Each wall is flat, endless, passes through zero and stands at right angles to its row. A trip goes straight from one point to another. Which walls does it cross, in order?
(in the rows, 128 means zero)

Walls:
(1): [167 150  92]
(2): [116 192 112]
(3): [145 222 146]
(4): [119 122 165]
(5): [103  69  90]
(6): [159 201  82]
Trips:
[123 100 125] to [ 55  78 136] => none
[132  56  75] to [122  41 119] => 1, 4
[160 135 154] to [ 80 203 191] => 2, 1
[111 141 156] to [ 92 121 156] => 2, 3, 5
[ 75 167 162] to [172 100 149] => 2, 3, 1
[183 137 103] to [135 225 148] => 4
[114 108  94] to [169 159  97] => 6, 2, 3, 5
[133 169 119] to [167 160 146] => 4
[116  66 132] to [121 102 236] => 5
[176 111 128] to [120  84  85] => 5, 6

Walls:
(1): [142 103  98 123 144  94]
(2): [136  79  86 142 189 100]
(3): [ 99 123 135 141 144 155]
(4): [175 141 193 142 120 145]
(5): [136  60 134 192  87 233]
(6): [179 148 116  78  98 130]
(7): [176 117 135 139 114 154]
Trips:
[160 162 180 149 129  51] to [143  75 125 120 117  63] => 2, 4
[ 54 175 134 151 176 161] to [ 49 191 142  83 129 132] => none

Walls:
(1): [148 160 150 179 147  86  99 124 196]
(2): [ 92  95 165 153 120 120 158 189 106]
(3): [184 169 116 159 166  41 172 118  96]
(4): [109  91 119  88  83 107  86   7 134]
(5): [153 201 117 159 132 158 145 103  90]
(6): [ 65  48 109 102 145 109 149 129 112]
(7): [135 123  86 168 105 111 123 175 162]
(8): [119  73 130 115 200 159 141  98 131]
(9): [187 111 130 130 207 187 116 137  72]
Trips:
[143 128  94 153 181 118 139  96 136] to [103  88  93 179  98 189 144 119 184] => 3, 9, 5, 2
[149 120 149 139 149 223  75 120  74] to [206 159 125 100 125 166 140 144 134] => 8, 3
[125 123 105  75 177 143 170 170  99] to [127 139 117 104 144  96 101  78 122] => 2, 4, 5, 1, 9

Walls:
(1): [124 173  79  96  71 111 174 170 155 100  93 122]
(2): [131 179 107 162 130 161 186 154  74 138  99  33]
(3): [ 78  80  80 202 129 110 159 131 109 194 144 156]
(4): [116  27 170 198  99 127 121 183 144 137  86 157]
(5): [ 97  84 162 179  75  87 142  83  95 137 126  80]
(6): [150  91  70 172  73 106  98  97 189 150 108 115]
(7): [173 153 112 181 113 189  32 129 193 161 119 164]
(8): [ 84  82 122 113 136 133 131 102 142 172 123 121]
(9): [112 118 143 153 148 176 142  79 123 135  99   9]
Trips:
[128 127 165  85 107 164 126 167 116  84  90 115] to [ 60 130  66 147  84  93 118 112 163  87 127  88] => 5, 6, 8, 4, 3
[103  29 164  90 105  91 231 111 141 146 136  68] to [119 118 100 158 134 249 110 135 112 191 117 127] => 1, 7, 5
[105  37 102 137 150  83 127 127 177 146 178 104] to [ 95 168 111  87  87 165  87 136 168 105  90 150] => 9, 7, 1, 5, 3, 4, 8

Walls:
(1): [133 132 118 127  97  66 103 158 123  94 202 152 131 136 193 114 106 135]
(2): [171 125 160 105 115  48  81 111 124 105 143 103 194 177 126 108 123 100]
(3): [160 188 202  99 135 141 128 126 182  49 191 129 132 101 156  68 115 168]
(4): [ 93 244 168 190  52 180 111 123  52 190  85 202 123  99 164 138  60 183]
(5): [134 157 109 144 115  60 108 145 159 117 130 156 111   7 141 142 154 110]
(6): [149 226 113 196 180  58 103 112 159 124  77 153 133 162 118  92 129 153]
(7): [120 157  18 108 109 140 112 166 149 177 144  99 140 159  45 123 145 122]
(8): [162 118 122 135 153 110 176 198  85  30 120  69 110 184 135  59 162 101]
(9): [139  71  98 126 104 102 153  91 100 168 139  87 153 124  92 125 136 114]
(10): [149 158 108 153 139 181 115 114 106 100  61  80 113 109 151 105 117 125]
Trips:
[ 95  85 155 211  91 194  84 106  77 183 133  61 117 175  98 136 107 123] to [110 146 244 126 159 137 133  67  96  79 165 117 178 155  88 106 111  75] => 2, 7, 8, 3, 10, 4, 9
[102 126  62  56 109 180  67  82 169 148  91 100 118 156  90 104 157 122] to [ 80  88 142 147 138  78 151 200 130 119 115  94  99 131  92 135 143 137] => 8, 10, 5
[135 116 102  65 113 136 154 152 126 117 120 161 124 104 110 226 108  78] to [ 94  86 134 187 162 121 191  75 161  78  25  84 122  97  74  98 130  92] => 10, 7, 8, 6
[156 127 123 151 115 125 179 118  50 120 125 115  97 164  70 178  94 136] to [130 164 118 113 183 126 163 162 164 212  86 119 118 153 129 198  80 136] => 6, 8, 10, 9
